Each row of a before or after table is a point. The points were changed in one or more steps. Then noise was added and the rows were shuffled. The steps act on columns, c1 being the first. Name the steps. A step turns or swaps two columns, mirrors them in a line or flattens them onto one, adds a multiple of one to another, or multiplies or shifts one. Angles are multiples of 10 degrees, from the lower column toward the higher: turns from -170 to 170, lines from 10 to 170 but not 90. Use the fewest steps. Two steps may share a column if one is a turn and the other turns, adds or multiplies; they go together, in the order done. Otherwise the lowest column goes first.

Before (14 x 3):
[[-0.42 -0.08  0.12]
 [ 0.34  0.17 -0.36]
 [-0.13 -0.12  0.03]
 [-0.03  0.19  0.43]
 [-0.30 -0.17 -0.22]
 [ 0.18  0.23  0.32]
 [ 0.29  0.21  0.34]
 [-0.45 -0.27 -0.13]
 [-0.06 -0.38 -0.12]
 [-0.39 -0.05 -0.14]
 [-0.37  0.01 -0.17]
 [ 0.19  0.10 -0.24]
 [ 0.24  0.33  0.39]
 [-0.38 -0.40 -0.18]]
After, 14 rows:
[[-0.11  0.12  0.10]
 [-0.04 -0.01  0.41]
 [-0.06  0.04  0.39]
 [-0.18 -0.23 -0.30]
 [-0.22 -0.32 -0.40]
 [-0.39 -0.19 -0.19]
 [-0.11  0.26  0.45]
 [-0.32  0.08  0.30]
 [ 0.49 -0.18 -0.11]
 [ 0.08  0.38  0.11]
 [ 0.04  0.17  0.37]
 [-0.04  0.40  0.42]
 [-0.15 -0.21 -0.43]
 [ 0.29 -0.10 -0.05]]
Steps: mirror c1 and c3 in the line at 150 degrees; multiply c2 by -1

Before:
[[-0.29  0.45  0.57 -0.32 -0.10 -0.26  0.27 -0.19]
 [ 0.01  0.20  0.48  0.52  0.67 -0.14  0.28 -0.11]
 [ 0.47 -0.41  0.01 -0.09 -0.01  0.70 -0.38  0.06]
 [ 0.54 -0.02 -0.11  0.15  0.45  0.08 -0.44  0.00]
 [ 0.43 -0.03  0.08  0.08 -0.33  0.28 -0.25  0.33]
 [-0.25  0.03 -0.03  0.24  0.03  0.19  0.08  0.00]
 [ 0.40  0.14 -0.13 -0.12  0.18  0.25 -0.21 -0.05]
 [-0.09  0.10  0.33  0.22 -0.20 -0.26  0.20 -0.51]
 [ 0.27 -0.28 -0.11 -0.24 -0.03  0.02  0.13  0.02]
 [-0.13 -0.13  0.19 -0.29 -0.15 -0.24 -0.23 -0.06]]
After, 10 rows:
[[-0.47 -0.17 -0.11 -0.06 -0.32 -0.02 -0.05 -0.06]
 [-0.54 -0.14  0.11  0.05 -0.83 -0.06  0.13  0.35]
 [ 0.39 -0.01  0.31  0.18 -0.57  0.00 -0.47 -0.18]
 [ 0.27 -0.12  0.01  0.00 -0.64 -0.08  0.15 -0.05]
 [-0.81 -0.08 -0.03 -0.03 -0.47  0.26  0.48  0.10]
 [ 0.10  0.11  0.61  0.35  0.17 -0.11 -0.23 -0.12]
 [-0.17  0.19 -0.21 -0.07 -0.50 -0.13  0.20  0.00]
 [ 0.10  0.06  0.06  0.05 -0.46  0.31 -0.07  0.04]
 [-0.47 -0.30 -0.03 -0.01 -0.07 -0.29  0.14 -0.01]
 [ 0.23  0.09  0.33  0.20 -0.67 -0.13 -0.15 -0.52]]
Steps: mirror c1 and c6 in the line at 110 degrees; multiply c7 by 0.7; turn c2 and c7 by -110 degrees; flatten c3 and c4 onto the line at 30 degrees; shift c5 by -0.50

Before:
[[-0.34 -0.25 -0.18 -0.03 -0.26 -0.28  0.04  0.19 -0.15  0.69  0.02  0.18]
 [-0.13  0.06 -0.58  0.14  0.50  0.29  0.21 -0.36  0.37 -0.12  0.40 -0.45]
 [ 0.40  0.06  0.20 -0.37  0.37 -0.16 -0.17 -0.17  0.20 -0.09 -0.36 -0.08]
 [-0.30 -0.11  0.19 -0.01 -0.27  0.00  0.06  0.34 -0.22  0.28  0.35  0.17]
 [ 0.08 -0.29 -0.31 -0.10 -0.12 -0.15  0.22  0.41  0.11  0.20  0.15  0.20]
 [-0.16  0.02 -0.11 -0.14 -0.48  0.24 -0.14  0.28  0.55  0.33  0.20  0.17]
 [ 0.20  0.31 -0.47 -0.25  0.18 -0.07 -0.19  0.03  0.02 -0.20 -0.33  0.21]
 [ 0.00 -0.13  0.05 -0.28  0.04  0.07 -0.10 -0.27  0.39 -0.13 -0.05  0.48]
 [ 0.10  0.03 -0.24  0.35  0.02 -0.19  0.28 -0.08  0.03 -0.05 -0.26 -0.03]
 [-0.14 -0.34 -0.15 -0.05 -0.08  0.11  0.13  0.45 -0.36  0.35 -0.47  0.11]
 [ 0.48 -0.10 -0.08 -0.18 -0.02  0.15 -0.35 -0.28  0.09 -0.01 -0.03  0.14]
 [ 0.01 -0.11 -0.29  0.44  0.73  0.01 -0.23 -0.11  0.25 -0.13  0.10 -0.26]
 [-0.14 -0.25 -0.50  0.22  0.27 -0.29  0.02 -0.20  0.05 -0.46 -0.11 -0.52]]
After (13 x 12):
[[ 0.36 -0.14 -0.18 -0.77 -0.06 -0.12  0.19 -0.13 -0.11 -0.35  0.49 -0.14]
 [-0.08  0.14 -0.94  0.41 -0.64  0.27 -0.08 -0.32 -0.41  0.00  0.03 -0.24]
 [-0.12 -0.21 -0.59 -0.10  0.32  0.07 -0.28  0.49  0.20  0.19  0.30  0.29]
 [-0.04 -0.18 -0.33 -0.12  0.03 -0.01  0.00 -0.19  0.15 -0.24  0.08 -0.47]
 [ 0.46 -0.29 -0.47 -0.84  0.03  0.20  0.19 -0.29 -0.03 -0.11  0.00 -0.11]
 [-0.17 -0.09 -0.49 -0.11  0.30  0.24  0.10  0.32 -0.02  0.06 -0.50 -0.53]
 [ 0.14  0.17 -0.59  0.14  0.12 -0.20 -0.18 -0.11  0.01  0.25  0.15 -0.06]
 [ 0.05 -0.23 -0.69  0.39 -0.59  0.00  0.08 -0.16 -0.23  0.26  0.38 -0.21]
 [-0.36 -0.17 -0.58 -0.02  0.16 -0.34 -0.19  0.14  0.18  0.41 -0.23  0.05]
 [-0.12 -0.16 -0.90  0.70 -0.14 -0.26 -0.18 -0.16 -0.38 -0.13  0.26  0.06]
 [-0.29 -0.05 -0.26  0.24 -0.03 -0.02 -0.11  0.30  0.24  0.17 -0.45  0.10]
 [ 0.10 -0.03 -0.72 -0.33 -0.02 -0.16 -0.32  0.42  0.12  0.05 -0.22 -0.10]
 [ 0.16  0.13 -0.86 -0.27  0.11 -0.02  0.36  0.05  0.16 -0.28  0.38 -0.08]]
Steps: turn c4 and c10 by 50 degrees; add -1.5 times c1 to c4; mirror c2 and c7 in the line at 20 degrees; shift c3 by -0.40; turn c5 and c11 by 140 degrees; multiply c12 by 0.7; turn c9 and c12 by -110 degrees
